Each row is a point. Each copy is the shape, with its points in the same order, stretched, turned, moved and blurred by noise. Some copies are also mirrored. Which?

Shape (7 x 2):
[[ -4   5]
 [  2  -5]
 [ 11 -58]
 [ 20  12]
 [ 26 -10]
 [ 43  39]
 [-28   3]]
Copy 1 (7 x 2):
[[  4 -14]
 [  7  -2]
 [ -6  52]
 [ 30 -11]
 [ 29  12]
 [ 60 -30]
 [-17 -20]]
Copy 1 is: mirrored
Copy 2 (7 x 2):
[[ -6  -7]
 [-17   1]
 [-59  27]
 [  3  19]
 [-16  32]
 [ 22  46]
 [-10 -37]]
Copy 2 is: mirrored

Shape (8 x 3):
[[  8  -9  22]
 [ 32  47 -11]
 [-22   0 -16]
 [-22  -9  11]
 [ 14 -11  12]
 [ 11 -10  -2]
 [ 30 -12 -10]
 [-14  -6   1]]
Copy 1 (8 x 3):
[[ 17  25  -2]
 [-60   6 -25]
 [-10 -31  11]
 [ 13  -2  20]
 [ 13  17 -12]
 [  6   2 -14]
 [ -2   4 -34]
 [  6  -9   8]]
Copy 1 is: only turned
Copy 2 (8 x 3):
[[  1 -13  15]
 [ 47  -5 -23]
 [-13   3 -14]
 [-14   6   5]
 [  3 -10   5]
 [ -3 -10  -5]
 [  6 -27  -9]
 [ -7   6  -3]]
Copy 2 is: only turned
Copy 3 (8 x 3):
[[ 13 -15  21]
 [ 34  -7 -39]
 [ -2  19   3]
 [  2   1  30]
 [  8 -19   8]
 [ -1  -9  -6]
 [ -7 -19 -17]
 [  4   4  14]]
Copy 3 is: only turned
Copy 4 (8 x 3):
[[ 17 -16   3]
 [ 17  20  41]
 [-18  18 -19]
 [  5  -2 -27]
 [  5 -16   4]
 [ -5  -9   3]
 [ -9 -12  19]
 [ -3  -2 -18]]
Copy 4 is: mirrored

Shape (11 x 6):
[[-35   7 -16  25 -21 -21]
 [ 13 -23 -23 -24  32   9]
 [ -2  17   1  23 -31 -33]
 [-43 -35  10   2  11  16]
 [-33 -11 -20  32  -6 -25]
 [  3  12  -8 -39 -27  23]
 [  5  16  -3  15  36  11]
 [ -3  18  24 -35 -20  14]
 [-10  12  25  19 -17 -23]
 [  8  -1 -22  25  -6  -9]
 [ 11 -35  15  18  31  39]]
Copy 1 (11 x 6):
[[-38  28  13  16 -18 -10]
 [  6 -46   1 -16  -4   1]
 [-16  29  36  34   8   8]
 [-17   7 -54  -2 -34   8]
 [-43  14   3  22 -20 -18]
 [ 23  15  21 -39  -6  21]
 [-12 -24 -11   9  39   4]
 [ 13  23   7 -15   1  54]
 [-17  25   8  39   3  27]
 [ -9  -2  17  19   9 -19]
 [ 19 -20 -60  15  10   4]]
Copy 1 is: only turned
Copy 2 (11 x 6):
[[-44   6 -10  42  31  10]
 [-34 -22 -30 -15 -23  26]
 [ -9  14 -38  30  33   3]
 [-23   4  28  26 -24   1]
 [-51   2 -19  49  20   9]
 [  1  12  13 -19   9  34]
 [-23 -51  -6  -7  11   3]
 [ 24  21  23 -27  -2   0]
 [  8  13 -15  17  15 -17]
 [-24 -15 -37  30  20  32]
 [ 13 -33   7  19 -25  25]]
Copy 2 is: only turned
Copy 3 (11 x 6):
[[-33 -27  -4  -7   2   2]
 [ 31 -17 -34  35 -10 -12]
 [-16   3  13  13   1  16]
 [ 15 -42 -17 -10  22 -19]
 [-34 -46 -13   1  11   9]
 [ 40  22  14  13 -27 -35]
 [ 15   6 -45  -2 -17  38]
 [ 40  41  10   0  -8 -33]
 [ -1  13   6  -1  14  11]
 [  0 -23  -6  24 -12  31]
 [ 60 -30 -22  16   5  39]]
Copy 3 is: only turned
Copy 4 (11 x 6):
[[ 20 -14 -16  10 -36  15]
 [ 27 -27  24 -19  30  -2]
 [ 32  22 -17   7 -37   3]
 [-20 -41  16  26 -13 -12]
 [ 14 -19 -13  27 -29  18]
 [ 35 -22  23 -47 -15 -20]
 [  1   7  22  -4   5  22]
 [ 13  -9   9 -33 -17 -38]
 [  8  22 -15  20 -32  -9]
 [ 39   7  11   8 -13  16]
 [ -7  -3  56  30  12  -1]]
Copy 4 is: only turned

Shape (13 x 8):
[[ 31  -8  -1  -7  13  15 -32  -7]
 [  0  21 -24 -32 -27  -5   7  15]
 [  3  -7 -24 -19  19   7   1  35]
 [  3 -28  17 -25   2  29   2   6]
 [ 28 -29 -18  -7  -3 -27  31  33]
 [ 17  21 -26  33  27   6 -34 -41]
 [  1  27 -21  44  -6  20 -32 -18]
 [  0 -11  33 -20   3  11 -22   3]
 [ 16  23 -10  33  -2   6  -6 -18]
 [  8   6 -25  -2  -7 -27  -1  21]
 [ -9 -47  -1 -31 -17  -2  -4  12]
 [-10  13  -5 -16  25  22 -14 -28]
 [  0  -9  -5   5  -3 -27   6  25]]
Copy 1 (13 x 8):
[[-14   4   7  -5  22  19  -6  26]
 [ 15 -34 -14  -4 -17   5  -7  11]
 [ -9 -34 -25  -7  17   5  13  -5]
 [ -7   6  21 -46   9   9 -28   7]
 [ 10 -46  -9  14  -6  18  39 -28]
 [ -9  24 -17  32   6 -18  15  22]
 [ 26  18 -23   8  18   8   2  29]
 [-23  21  11 -40  -1  14 -38  17]
 [ 14  11 -14   9  -3   0  19  18]
 [  7 -31 -30  21  -9  11  19  -8]
 [  8  -9  17 -22   1  20 -40 -14]
 [-26  23  -3 -14 -11 -34 -22  17]
 [  3 -16 -23   6 -11  14  13 -18]]
Copy 1 is: only turned
Copy 2 (13 x 8):
[[-18   8  28  21  25  12  10  13]
 [ 31  30   6   4 -34   7 -24 -27]
 [ -5   4 -10  19  -1  14 -41 -33]
 [-12  -5   3  50  -9 -11   5  20]
 [ -6 -26 -22  -1 -51  -7  18 -50]
 [  8  -3  39 -25  60  38 -10  34]
 [  3  12  48 -30  42  -3 -31  32]
 [-18  21   8  31  -8  -1   9  31]
 [ 16   0  26 -29  24  -7   4  20]
 [  5  10   0 -21 -31  14 -17 -35]
 [-21  -8   2  40 -55   9  -6  -1]
 [ 23   8  11  23  35  37 -23  39]
 [ -8  -2 -12 -17 -39   0  -7 -19]]
Copy 2 is: mirrored
